Each row is a point. Each table stands for the endless flat space through its points: a line for two points, a plane for three, and so on. Write the one point that lies in both, or say that there is none.

First, 2 rows:
0.023 0.022 -0.016 -0.017

0.020 0.015 -0.019 -0.019
Second:
0.027 -0.004 -0.034 -0.044

-0.005 0.032 0.002 -0.008
They share: no point

First:
0.001 -0.005 0.031 -0.003

0.029 -0.009 0.027 0.017
Second:
0.027 0.014 0.033 0.022

0.011 -0.010 0.025 0.002
They share: no point

First, 2 rows:
0.007 0.029 0.018 0.004 -0.027 -0.007

0.015 0.025 0.018 0.010 -0.033 -0.023
Second, 2 rows:
0.027 0.041 0.047 -0.005 -0.037 -0.021

0.007 0.021 0.007 0.015 -0.032 -0.016
They share: no point

First, 2 rows:
0.008 -0.016 -0.001 -0.035 0.010 -0.035 -0.012 -0.029

0.028 0.029 0.004 -0.015 0.020 -0.005 -0.017 0.001
Second, 2 rows:
0.017 0.022 0.010 -0.011 0.026 -0.015 -0.015 0.002

0.017 -0.002 0.001 -0.029 0.008 -0.033 -0.030 -0.019
They share: no point

First (2 x 9):
0.021 -0.001 -0.035 0.044 -0.004 0.019 0.015 -0.019 -0.030

-0.024 0.019 -0.010 0.019 -0.014 0.014 0.045 -0.044 -0.025
Second, 3 rows:
-0.022 0.006 -0.032 0.026 -0.019 0.001 0.053 -0.041 -0.039

-0.028 0.001 -0.035 0.024 -0.015 0.001 0.059 -0.045 -0.036

0.018 0.026 -0.012 0.030 -0.011 0.021 0.013 -0.009 -0.031
They share: no point

First, 2 rows:
-0.010 -0.019 0.017 -0.004 -0.025 0.000 0.003 0.001 0.002

-0.011 -0.020 0.015 0.001 -0.021 0.000 0.012 -0.002 0.000
Second:
-0.010 -0.015 0.025 -0.009 -0.027 0.001 0.003 0.001 0.006

-0.012 -0.009 0.037 -0.009 -0.023 0.003 0.021 -0.005 0.010
They share: -0.009 -0.018 0.019 -0.009 -0.029 0.000 -0.006 0.004 0.004

First, 2 rows:
-0.027 0.009 0.012 0.014 0.001 0.035 -0.026 0.000 -0.034 0.028 0.009

-0.031 -0.005 0.002 0.016 0.015 0.037 -0.032 0.010 -0.048 0.020 -0.005
Second:
0.002 0.036 0.009 0.021 -0.017 0.043 -0.014 0.009 -0.026 0.032 -0.003

-0.034 0.004 0.025 0.005 0.007 0.039 -0.022 -0.007 -0.018 0.032 0.025
They share: no point

First (3 x 12):
-0.052 0.013 0.015 -0.028 0.024 -0.020 -0.033 0.029 -0.012 0.029 0.009
 -0.032

-0.006 0.029 0.037 -0.004 0.018 -0.034 -0.007 0.019 -0.032 0.037 0.029
 -0.036

-0.015 0.005 0.024 -0.016 0.003 -0.041 -0.030 0.018 -0.030 0.049 0.031
 -0.050
Second:
-0.026 0.025 0.016 -0.004 0.049 -0.042 0.003 0.020 -0.011 0.056 0.031
 -0.003

-0.008 0.025 0.058 -0.022 -0.005 -0.024 -0.021 0.032 -0.041 0.014 0.007
 -0.051
They share: no point

First:
0.013 0.002 0.027 0.011 0.021 0.030 0.004 -0.034 -0.029 -0.013 0.002
 0.025 0.003 0.005

0.009 0.012 0.027 0.005 0.019 0.030 0.012 -0.048 -0.037 -0.007 -0.012
 0.037 -0.009 -0.009
Second:
0.026 -0.008 0.022 0.004 0.033 0.032 -0.018 -0.035 -0.042 0.002 0.004
 0.021 -0.004 -0.007

0.030 -0.013 0.017 -0.004 0.038 0.036 -0.025 -0.040 -0.048 0.008 0.002
 0.024 -0.007 -0.015
They share: no point

First, 2 rows:
-0.018 0.049 0.002 -0.006 0.013 -0.015 -0.013 0.009 0.010 -0.017 -0.044
 -0.004 -0.004 0.013 -0.016 0.013 0.023 -0.019

-0.043 0.009 0.047 -0.021 0.033 -0.040 -0.008 -0.021 0.015 -0.037 -0.019
 0.026 0.026 -0.017 0.019 0.033 0.018 -0.004
Second (3 x 18):
-0.012 0.037 0.018 -0.002 0.039 -0.027 -0.025 -0.017 0.006 -0.013 -0.040
 -0.004 0.006 -0.003 0.010 0.011 0.025 -0.025

-0.018 0.029 0.018 0.006 0.029 -0.043 -0.015 -0.003 -0.006 -0.001 -0.054
 0.004 0.004 0.013 0.014 0.027 0.031 -0.041

-0.039 0.027 0.021 -0.013 0.007 -0.032 0.001 0.011 0.009 -0.025 -0.038
 0.018 0.008 0.011 -0.006 0.034 0.022 -0.015
They share: -0.028 0.033 0.020 -0.012 0.021 -0.025 -0.011 -0.003 0.012 -0.025 -0.034
 0.008 0.008 0.001 -0.002 0.021 0.021 -0.013

First, 3 rows:
-0.033 -0.032 0.017 0.019 -0.011 0.002 0.000 -0.047 -0.007 0.024 0.061
 -0.036 0.022 -0.024 -0.026 0.000 -0.017 -0.040

0.000 -0.010 0.022 0.028 0.029 -0.019 -0.034 -0.025 -0.039 -0.004 0.009
 -0.027 -0.002 -0.011 -0.039 -0.045 -0.011 -0.023

-0.023 0.003 0.018 0.048 0.014 0.008 0.000 -0.012 -0.027 0.015 0.037
 -0.024 0.024 -0.001 -0.015 -0.026 -0.043 -0.057
Second:
0.011 -0.038 -0.002 0.069 0.001 -0.023 0.006 -0.020 -0.058 0.017 0.046
 -0.003 0.013 -0.048 -0.028 0.024 0.000 -0.016

-0.020 -0.003 0.022 0.015 0.021 -0.009 -0.032 -0.025 -0.067 -0.014 0.054
 -0.021 0.021 -0.022 -0.054 -0.037 -0.032 -0.041

-0.020 -0.002 0.012 0.029 0.018 -0.028 -0.002 -0.020 0.008 0.024 0.010
 -0.050 -0.010 -0.003 -0.003 -0.014 -0.014 -0.043

-0.028 -0.005 0.034 0.015 0.007 0.001 -0.036 -0.035 -0.049 0.002 0.046
 -0.027 0.007 -0.012 -0.064 -0.051 -0.024 -0.037
They share: no point

First (2 x 20):
-0.023 -0.006 -0.011 0.010 -0.002 0.004 0.001 -0.033 -0.006 -0.003
 -0.028 -0.004 0.015 0.000 0.034 -0.038 -0.038 -0.019 0.024 0.040

-0.015 -0.006 -0.013 0.018 -0.008 -0.010 -0.003 -0.027 -0.020 0.003
 -0.032 -0.012 -0.001 0.004 0.020 -0.024 -0.026 -0.003 0.010 0.026
Second:
-0.022 -0.022 -0.013 0.017 -0.006 -0.001 -0.019 -0.045 -0.032 -0.018
 -0.026 0.012 0.012 0.016 0.022 -0.022 -0.032 -0.030 0.008 0.012

0.006 0.006 -0.001 0.004 -0.018 0.005 -0.007 -0.031 -0.016 0.000 -0.055
 -0.016 0.012 0.003 0.031 -0.020 -0.040 -0.009 0.025 0.048

-0.009 0.006 -0.006 0.011 -0.007 0.001 0.007 -0.022 -0.003 0.010 -0.043
 -0.026 0.003 -0.007 0.032 -0.033 -0.036 0.004 0.026 0.053

-0.015 -0.026 -0.008 0.017 -0.009 0.005 -0.029 -0.052 -0.041 -0.026
 -0.035 0.014 0.013 0.021 0.022 -0.015 -0.036 -0.034 0.008 0.011
They share: -0.019 -0.006 -0.012 0.014 -0.005 -0.003 -0.001 -0.030 -0.013 0.000
 -0.030 -0.008 0.007 0.002 0.027 -0.031 -0.032 -0.011 0.017 0.033

First (4 x 24):
-0.046 -0.005 0.020 -0.021 -0.061 0.034 -0.020 0.033 0.036 0.019 0.012
 0.024 -0.038 -0.031 0.002 0.046 -0.072 -0.075 -0.031 0.043 -0.027 0.020
 0.038 -0.027

0.008 0.059 0.005 -0.001 0.015 0.005 -0.029 -0.048 0.006 0.052 0.013
 -0.027 0.042 -0.003 -0.010 -0.004 0.011 0.008 -0.013 -0.007 -0.018
 -0.027 -0.013 0.015

0.003 0.013 0.053 0.011 -0.032 0.026 0.004 0.004 0.045 0.035 0.000
 -0.010 0.006 0.008 -0.019 0.061 -0.039 -0.051 -0.026 -0.001 -0.044
 -0.008 0.020 0.002

-0.001 0.053 0.023 -0.013 0.000 0.008 -0.038 -0.030 0.033 0.061 0.034
 0.000 0.030 0.000 -0.019 0.017 -0.001 -0.013 -0.022 -0.013 -0.018
 -0.006 0.014 0.006
Second:
-0.014 0.011 0.015 -0.004 -0.018 0.028 -0.026 0.007 0.011 0.047 0.024
 -0.037 0.022 -0.012 -0.046 0.030 -0.033 -0.038 -0.024 0.021 -0.040
 -0.045 0.028 0.007

-0.009 0.065 -0.005 0.018 0.022 0.043 -0.039 -0.001 -0.017 0.062 0.001
 -0.012 0.016 0.033 -0.018 0.013 -0.024 -0.001 0.017 0.018 0.002 -0.021
 0.000 0.040

-0.012 0.056 -0.002 0.016 0.017 0.042 -0.040 0.002 -0.014 0.060 0.007
 -0.015 0.017 0.028 -0.025 0.018 -0.025 -0.007 0.013 0.016 -0.004 -0.025
 0.004 0.038

-0.020 0.068 0.015 0.020 -0.019 0.002 -0.006 -0.030 0.021 0.033 0.000
 0.009 0.012 0.000 0.014 0.027 -0.002 -0.004 -0.008 -0.020 -0.015 0.017
 -0.040 0.009
They share: no point

First (3 x 24):
-0.014 -0.005 -0.033 0.057 0.005 -0.015 -0.012 -0.005 -0.043 -0.033
 -0.013 0.013 0.032 0.001 -0.010 0.029 0.039 -0.017 0.037 -0.032 0.024
 -0.035 -0.012 -0.001

0.038 0.039 0.008 0.005 0.041 -0.023 0.016 -0.010 -0.046 -0.023 -0.007
 0.013 0.011 0.050 -0.038 0.040 0.004 0.006 0.047 -0.053 0.040 -0.024
 -0.060 -0.004

-0.021 -0.013 -0.041 0.064 -0.001 -0.013 -0.019 -0.006 -0.037 -0.037
 -0.019 0.019 0.035 -0.006 -0.006 0.027 0.044 -0.025 0.030 -0.023 0.020
 -0.031 -0.003 0.005
Second:
0.024 0.011 -0.046 0.039 0.011 -0.025 0.035 0.009 -0.014 -0.042 -0.002
 0.011 0.014 0.017 -0.042 0.043 0.042 -0.022 0.060 -0.029 0.027 -0.024
 -0.021 0.002

0.026 0.015 -0.026 0.025 0.035 -0.029 0.039 -0.011 -0.014 -0.008 0.000
 0.019 0.014 0.017 -0.054 0.025 0.020 -0.026 0.064 -0.027 0.021 -0.032
 -0.041 -0.006

0.021 0.029 -0.028 -0.012 0.007 0.005 -0.019 -0.025 -0.062 -0.029 -0.037
 0.063 0.014 0.065 -0.032 0.038 0.019 -0.032 0.014 -0.040 0.044 -0.028
 -0.015 0.006

0.018 0.029 -0.014 -0.013 0.015 0.005 -0.032 -0.033 -0.063 -0.025 -0.044
 0.067 0.017 0.065 -0.026 0.033 0.009 -0.029 0.003 -0.037 0.042 -0.022
 -0.023 0.011
They share: 0.017 0.015 -0.016 0.026 0.023 -0.017 -0.005 -0.013 -0.028 -0.035 -0.025
 0.031 0.020 0.029 -0.026 0.034 0.019 -0.018 0.026 -0.026 0.028 -0.012
 -0.033 0.014
